Each row of a before or after table is a point. One or more steps were done to the points. Then noise was added and the rows were shuffled. The steps act on columns, c1 being the first. Name the steps. A step turns or swaps two columns, mirrors them in a line or flattens them onto one, adds a multiple of one to another, or multiplies or shifts one. Angles are multiples of 10 degrees, from the lower column toward the higher: turns from -170 to 170, lines from 10 to 170 but not 90. Use the fewest steps. Two steps may share a column if one is a turn and the other turns, adds or multiplies; they go together, in the order done. Otherwise the lowest column goes first.

Before, 9 rows:
-2  -22
18  12
-9  17
-9  10
-32  9
13  8
-119  18
11  14
16  5
After:
2  21
-20  3
-12  2
-89  -79
-6  17
17  -16
2  12
7  16
-28  -19
Steps: turn c1 and c2 by 50 degrees

Before, 11 rows:
-18  -73  -26  8  14  29
35  -7  -62  -7  24  -1
79  -22  11  5  32  22
3  -48  40  -6  -20  -11
-18  -44  -1  -16  -25  7
31  -18  -17  48  -22  47
1  -72  1  -11  -20  26
36  -42  34  -15  -11  -19
-1  -67  -26  46  5  -14
-11  -51  27  -6  -11  -12
0  58  -42  -9  50  -16
After (11 x 6):
3  -49  -28  29  -20  -12
33  -5  52  -34  25  -1
0  -74  6  9  -20  26
-2  -67  -10  -53  5  -15
-19  -73  14  -21  14  29
37  -42  -15  33  -11  -17
32  -18  -19  -50  -21  47
2  60  37  -20  49  -16
-17  -45  9  11  -24  7
77  -22  -12  3  33  22
-12  -52  -15  21  -11  -12
Steps: turn c3 and c4 by 140 degrees

Before:
-41  -11  24  -2  11  -5  -33  41  5  10  48
12  3  -6  -12  -2  4  46  -42  -118  -48  -8
14  -21  6  -14  -10  15  -41  21  12  -52  -29
13  -6  13  -13  72  -35  7  15  24  0  28
-9  -36  7  22  -9  19  37  20  26  -15  6
-3  -21  5  -5  91  22  -33  17  -20  11  76
-4  -11  167  52  -11  -4  -35  14  -33  -12  43
-18  10  6  -12  36  31  -39  -9  18  -6  9
9  -26  23  13  55  -1  -32  -2  -46  18  -12
7  -1  -19  21  16  2  -27  12  24  6  -3
-55  -31  -10  12  21  20  18  19  15  -79  -42
8  -38  18  -14  10  -19  -19  -28  3  21  33
8  -17  13  -26  50  21  -16  28  16  22  -31
After (13 x 11):
12  -20  6  16  -9  16  -41  21  -10  -51  -30
8  -38  17  14  10  -19  -18  -29  -2  20  34
-54  -31  -12  -9  21  20  18  19  -18  -78  -43
12  3  -6  -10  -2  4  46  -43  118  -47  -7
8  -17  12  28  49  22  -15  29  -10  22  -30
8  -26  23  -21  55  -1  -32  -2  42  18  -12
6  0  -18  -18  16  2  -29  12  -27  7  -4
-42  -8  24  3  12  -5  -33  40  -5  9  48
13  -7  13  17  73  -36  7  14  -22  0  27
-5  -11  168  -57  -12  -4  -35  14  25  -11  44
-9  -37  7  -18  -9  20  36  20  -30  -15  7
-18  11  5  15  37  30  -37  -11  -16  -6  10
-3  -22  6  1  91  22  -34  16  20  13  76
Steps: turn c4 and c9 by -170 degrees

Before, 12 rows:
-19  11  34  3  8  -52  18  -21  -31  -19  19  26  18  -3  -21  -11  -67  24
-8  7  35  38  -47  7  -7  -24  -47  -25  9  32  31  -1  55  -33  6  9
18  -2  -18  -11  -2  -26  -57  10  25  -24  51  3  27  41  24  30  -38  -5
18  -21  -3  43  14  12  -25  -16  12  21  36  -25  62  32  20  -48  18  12
15  6  60  30  47  -11  27  -16  -15  -18  67  28  15  -36  -25  30  -63  -8
83  16  22  29  12  27  6  6  -15  -57  17  21  20  10  -19  -33  7  18
-18  -16  35  -24  54  -31  -38  1  0  -27  44  -10  17  -39  -7  -16  34  -6
-20  3  -23  3  33  11  2  6  -13  -21  24  27  -5  -5  10  -88  -2  2
-7  1  -79  13  75  -36  -17  4  -8  -53  18  0  -16  -33  -30  -20  42  6
-20  -27  -17  -39  37  -2  -18  73  -26  13  -2  -27  30  -18  10  -13  7  -55
43  -9  17  -38  38  7  9  -46  -38  -31  -49  2  -34  17  5  25  -12  17
28  0  1  21  26  49  1  -74  -47  -41  29  -4  40  -44  -45  10  -14  4
After (12 x 18):
-21  8  33  2  7  -50  17  -21  -30  39  17  25  21  -2  -20  -21  -67  25
-7  1  -80  12  74  -34  -17  1  -8  3  16  0  -19  -32  -32  -41  44  4
-7  7  38  38  -48  8  -5  -23  -48  32  9  36  32  0  53  -63  7  10
81  16  22  29  9  28  5  6  -15  0  15  18  20  9  -20  -67  8  19
-20  -27  -17  -39  37  -2  -19  74  -27  71  -4  -25  28  -18  9  -26  9  -57
30  0  2  19  25  50  0  -75  -44  19  31  -4  41  -42  -43  18  -13  6
14  6  61  27  45  -10  27  -16  -14  46  68  25  15  -36  -24  60  -63  -6
41  -10  17  -36  37  4  7  -48  -38  28  -51  3  -35  17  6  47  -13  15
-21  -1  -22  4  34  11  3  3  -15  37  24  24  -6  -4  10  -178  -1  1
18  -3  -17  -10  -2  -25  -55  11  24  32  50  6  25  42  22  60  -39  -4
21  -22  -4  45  14  11  -25  -13  11  81  34  -26  61  31  22  -96  19  12
-16  -19  33  -24  51  -31  -41  1  3  32  44  -11  18  -40  -5  -32  36  -6
Steps: shift c10 by 60; multiply c16 by 2

Before:
-55  27  -16  -12  -1  15  29  -1  -57  -4  31  9  -2  4  13  33  -46  -18  18  43  44  17  44  4  0  18  16  14  1  19  -30  -13
-27  20  -32  25  27  -4  -5  -31  -42  41  21  -21  -21  34  -38  -26  15  -11  37  -36  42  -8  -47  18  -44  18  -43  -33  15  -13  24  38
-64  -43  -15  -35  37  23  -32  28  25  13  33  -32  -51  16  -14  -13  -29  -7  -38  -39  -45  50  36  -47  16  -33  -6  -8  -26  40  -25  -39
11  -38  22  7  20  -58  7  -24  0  12  27  -41  -32  -33  21  -21  -44  22  -8  16  15  -33  -22  30  13  -13  -73  -9  16  6  38  -44
4  20  -32  47  -29  -21  -3  22  22  21  1  9  23  -19  -18  7  -57  -20  -36  -33  0  -19  29  -41  -31  35  7  -39  42  -11  -7  -12
-21  -16  -24  -8  -44  12  31  -63  -8  -7  55  -8  -64  -34  40  -7  -20  -32  -7  -2  4  11  -33  36  4  31  -21  -3  -19  1  -11  38
14  -41  -19  4  19  -1  -19  0  -23  -6  -25  -1  -58  15  15  51  -55  -38  23  -43  -17  37  7  -32  32  21  -13  -32  7  -47  -10  -57
-62  -22  -5  -28  4  9  20  -66  -20  47  -34  -65  -13  -22  26  56  7  -43  -40  -8  19  -34  15  -23  -7  -22  -41  -11  -24  4  5  12
-52  -11  5  11  -31  -55  15  17  -4  81  -15  -40  2  34  -29  -24  -57  21  -23  25  -5  33  27  34  0  -18  18  -23  28  -25  3  7
7  -47  24  -43  -44  -11  0  -6  -12  19  16  -6  29  -2  -33  11  13  -30  -27  -52  -18  20  -5  27  -16  -16  -62  -3  -1  -13  -51  33
8  -5  -41  39  3  -12  -34  -1  2  77  7  29  -11  -20  35  54  19  -45  44  -8  45  6  45  -15  -47  -29  -26  22  -3  11  -47  -35
After, 11 rows:
-21  -15  -20  -8  -47  13  34  -62  -7  -8  55  23  -56  -36  39  -7  -22  -42  -6  -3  7  13  -33  38  2  28  -20  -1  -21  2  -13  39
-62  -43  -17  -37  36  23  -32  31  27  13  33  97  -52  14  -15  -14  -25  -16  -38  -38  -45  49  36  -51  11  -31  -6  -10  -23  40  -23  -38
6  -48  25  -40  -44  -13  2  -7  -13  14  16  18  34  -1  -30  13  12  -22  -29  -52  -20  19  -5  26  -18  -18  -61  2  -1  -11  -51  31
-63  -24  -5  -28  3  10  22  -65  -19  46  -36  185  -6  -23  25  57  6  -44  -41  -7  19  -36  11  -24  -7  -19  -37  -21  -26  1  5  7
5  21  -30  45  -32  -25  -4  24  20  21  -1  34  26  -21  -20  4  -58  -14  -36  -33  2  -16  27  -41  -34  35  9  39  43  -10  -8  -13
-27  20  -32  23  28  -1  -7  -30  -41  40  21  102  -18  34  -39  -27  13  -15  35  -36  45  -6  -49  16  -46  14  -44  17  16  -14  22  41
9  -39  20  9  21  -58  10  -25  1  13  25  120  -33  -35  21  -22  -46  16  -4  18  15  -35  -23  27  11  -13  -72  -14  16  4  40  -45
-49  -12  2  10  -30  -55  14  23  -6  82  -16  138  -3  34  -31  -25  -58  19  -22  23  -5  33  28  33  2  -15  19  0  27  -28  4  7
11  -42  -18  4  20  -2  -21  1  -24  -6  -26  49  -48  16  16  47  -53  -45  23  -42  -17  39  8  -31  30  21  -12  29  7  -47  -10  -59
-54  29  -21  -14  -1  15  32  -2  -58  -5  31  -48  3  4  12  33  -46  -17  18  45  46  14  42  5  0  17  14  -7  -1  16  -32  -13
9  -5  -40  40  8  -10  -33  2  0  78  6  -107  -4  -19  34  55  18  -45  46  -6  44  5  45  -13  -47  -32  -29  -8  -4  12  -50  -34
Steps: turn c12 and c28 by 150 degrees; multiply c12 by 3; turn c13 and c18 by 10 degrees

Before:
34  -28  26  -13  -26  -3  8  32  17  30  42  28  -8  -33  -49  -31  -11  -46  16  28  1  12  -30  8  23  -29  -24  37  -1  24  -21  35  -58  39  33  61  -10  37  37  25  -23  1  -36  9  -3  12  19  73  65  36  -33  21  -23  -9  41  -2  -14  -43  53  13  66  22  10  -22
13  -27  -6  11  -37  39  -77  -10  -24  -13  -40  -47  46  -43  64  -7  28  19  1  5  30  -5  -39  13  -8  26  -23  5  -25  -49  -15  -5  16  -21  42  -4  -34  -14  -11  -24  25  -33  43  -2  51  -7  -9  -54  -62  38  19  39  -7  2  8  58  -30  -4  -32  -43  -51  43  -6  -12
1  -36  -29  -16  -5  -24  8  -6  -8  31  -5  -25  -29  -23  -70  -49  -3  -26  -10  22  15  8  -30  66  -3  -20  -48  4  46  29  -61  28  -24  2  14  74  -6  26  -11  44  -16  7  -24  -23  -15  9  22  71  29  -3  -36  -34  -5  6  47  1  3  -65  56  1  86  1  48  -1
-16  -2  -17  19  -32  63  -44  10  23  -33  -18  -16  -32  -24  36  -13  33  40  18  22  -5  -23  -18  6  41  81  12  -16  -29  -2  -9  32  37  20  77  -40  -4  -18  -4  -73  -17  -26  4  -57  7  -3  -10  -52  -20  72  -6  39  -34  35  -1  11  -22  38  14  -22  -34  35  21  -21
20  26  -12  -20  -47  20  -46  19  -21  10  -37  -5  17  0  45  -11  6  17  -14  6  -45  26  39  -17  0  52  -16  -18  -21  -34  -23  17  25  -20  38  12  -38  -10  -12  0  22  -30  -4  -35  26  32  -26  -31  -58  16  -1  37  -2  31  -16  20  -2  25  -11  -47  -24  28  8  -21
14  -30  0  20  -34  72  -73  -17  -12  -22  -53  -27  -18  -14  24  9  21  -8  21  2  17  21  21  -17  37  69  25  -24  -37  -43  -18  10  1  13  7  -30  13  -45  1  -8  -8  -30  -22  -2  0  37  19  -33  -31  0  9  36  5  29  24  14  -18  36  21  -31  -13  14  6  -23
-40  -39  3  24  43  2  -1  60  -30  53  23  31  50  -41  -14  -17  -10  17  76  -43  -17  13  -41  84  -17  47  -62  31  -20  -29  -45  59  10  -28  -69  20  20  -18  15  30  47  66  -13  -9  16  -11  -28  11  45  15  10  -52  -31  57  17  -3  45  -63  -4  6  -30  -42  -16  31
-52  -27  -11  18  53  -37  -8  36  -7  70  31  -7  43  -95  5  -19  6  57  68  -36  4  26  -26  43  11  6  -42  -10  10  -28  1  61  -3  -15  -51  35  13  29  18  53  46  33  42  -13  -8  -31  -12  -1  29  5  -38  -21  45  22  -2  -25  37  -49  7  -12  -36  -21  -10  59
-3  -5  -18  -10  -39  56  -37  -59  5  -9  -21  -15  -20  -16  11  -9  12  12  -13  -5  7  -15  -33  1  39  77  -17  2  -60  -21  -21  -9  -12  1  23  -3  -33  -9  -20  2  5  -54  17  -26  29  41  -53  -45  -19  11  -10  39  -22  0  -7  0  -21  41  -23  -16  -21  71  -7  -15
-33  11  -13  2  -57  43  -36  16  32  18  -80  2  -11  -24  75  -1  21  2  7  -2  18  4  -19  1  53  77  19  11  6  -34  -37  24  22  39  -20  -10  -19  8  -25  -20  -34  -34  16  -27  28  -7  9  -11  -39  40  -14  59  -76  -11  10  0  -28  52  -4  0  -28  39  21  -8
42  -15  30  -45  -16  -14  5  -31  17  32  7  -18  -20  -25  -46  -8  -21  4  -49  15  -21  13  -57  19  -3  -75  -27  49  8  24  -37  60  -56  21  9  27  2  2  10  43  -61  24  14  -32  -2  -21  1  49  95  42  -16  15  -29  8  62  6  -16  -7  33  13  86  -22  68  -2
27  30  7  -9  -23  -22  19  -30  4  41  -12  27  35  -18  -50  -44  13  -13  -19  52  21  -14  -30  27  -27  -46  -34  12  15  59  -33  15  -68  1  6  47  28  26  -13  2  -39  5  -2  13  -2  2  27  39  73  8  1  -2  22  16  14  -21  2  -43  92  25  64  32  54  -20
After:
40  -15  30  -45  -16  -14  5  -31  18  31  7  -18  -20  -25  31  -8  -21  4  -61  16  -21  13  -56  18  37  -74  -26  49  9  24  -4  60  -56  22  9  27  -49  1  10  43  -60  23  13  -33  -1  -21  0  49  96  42  -16  14  -13  9  62  6  -16  -7  33  12  86  -22  68  -2
34  -27  26  -14  -25  -2  7  33  19  31  41  28  -8  -33  -32  -32  -11  -46  -41  29  1  11  -29  8  17  -28  -23  36  0  24  -27  35  -58  38  32  61  -60  37  36  24  -23  2  -36  9  -3  11  19  74  66  37  -32  20  -9  -9  40  -2  -15  -42  53  13  66  22  10  -22
2  -36  -29  -17  -5  -24  8  -6  -9  30  -5  -25  -29  -23  -14  -49  -3  -26  -70  22  14  9  -30  67  61  -20  -47  3  46  29  -8  28  -24  3  14  74  -58  26  -10  44  -16  8  -23  -23  -16  9  21  71  30  -4  -36  -34  -1  8  47  1  2  -64  56  1  86  2  48  -1
-39  -39  2  24  43  1  -2  60  -31  53  23  31  50  -41  -77  -16  -11  17  13  -43  -17  13  -40  84  48  47  -62  31  -20  -28  9  59  10  -28  -69  21  -29  -17  15  29  47  66  -13  -8  16  -11  -28  10  44  14  10  -51  -13  58  17  -3  45  -63  -3  6  -30  -41  -17  31
-16  -2  -16  19  -32  62  -45  9  23  -32  -17  -14  -32  -24  -4  -13  32  41  40  22  -3  -22  -17  5  1  81  11  -16  -31  -2  -42  32  36  21  78  -40  -54  -18  -5  -74  -17  -26  4  -57  7  -3  -11  -53  -20  72  -6  39  -14  35  -2  11  -22  38  14  -21  -35  35  21  -21
15  -30  0  20  -34  73  -73  -17  -11  -21  -54  -27  -18  -14  -12  10  22  -7  29  2  17  21  21  -17  12  69  25  -24  -38  -44  -40  10  0  13  6  -29  -38  -45  1  -9  -7  -31  -23  -3  1  36  20  -32  -31  -1  8  35  2  29  24  13  -18  35  20  -31  -13  15  7  -23
20  26  -13  -19  -47  19  -47  20  -21  10  -37  -6  16  0  29  -11  6  17  38  7  -45  26  40  -17  23  52  -16  -18  -21  -34  -3  16  25  -20  38  11  -89  -10  -13  0  22  -30  -4  -35  27  32  -27  -31  -58  16  -1  37  0  31  -16  20  -1  26  -10  -47  -23  29  8  -21
-3  -5  -18  -10  -39  57  -37  -60  5  -9  -21  -14  -20  -16  16  -9  12  12  6  -4  7  -16  -33  0  14  77  -18  2  -61  -20  -42  -8  -12  0  23  -4  -83  -9  -21  2  5  -54  17  -26  29  41  -54  -45  -19  11  -11  38  -9  0  -7  0  -20  42  -22  -16  -21  71  -7  -16
-52  -27  -11  17  52  -38  -7  36  -7  70  31  -6  43  -95  -61  -19  7  58  28  -35  3  26  -25  42  -2  7  -42  -10  11  -28  -11  61  -3  -15  -51  35  -36  29  18  53  46  33  42  -14  -8  -31  -13  -1  29  4  -38  -21  18  22  -2  -25  36  -49  7  -12  -36  -20  -10  59
28  30  7  -9  -23  -22  19  -30  5  41  -12  27  35  -17  1  -44  13  -13  -54  52  21  -15  -30  26  37  -46  -34  13  15  59  21  16  -67  0  7  48  -22  26  -13  3  -38  5  -2  13  -2  3  28  39  73  8  1  -2  9  16  13  -20  2  -43  92  26  64  32  55  -20
12  -27  -6  12  -37  38  -77  -10  -24  -14  -39  -47  46  -42  21  -7  28  20  60  6  30  -5  -39  13  17  26  -24  6  -26  -49  5  -4  16  -22  43  -4  -83  -15  -13  -24  25  -33  43  -3  51  -7  -9  -53  -61  37  20  39  -3  2  8  58  -30  -3  -32  -44  -52  42  -6  -11
-33  10  -13  1  -58  43  -36  15  32  18  -80  2  -12  -24  20  -2  21  3  72  -2  17  5  -19  0  28  78  18  11  6  -33  -59  24  22  38  -21  -10  -69  8  -25  -20  -35  -35  16  -26  28  -7  10  -11  -40  40  -14  60  -30  -11  9  0  -28  52  -4  0  -28  39  20  -9
Steps: turn c15 and c19 by 70 degrees; mirror c25 and c31 in the line at 130 degrees; shift c37 by -50; multiply c53 by 0.4
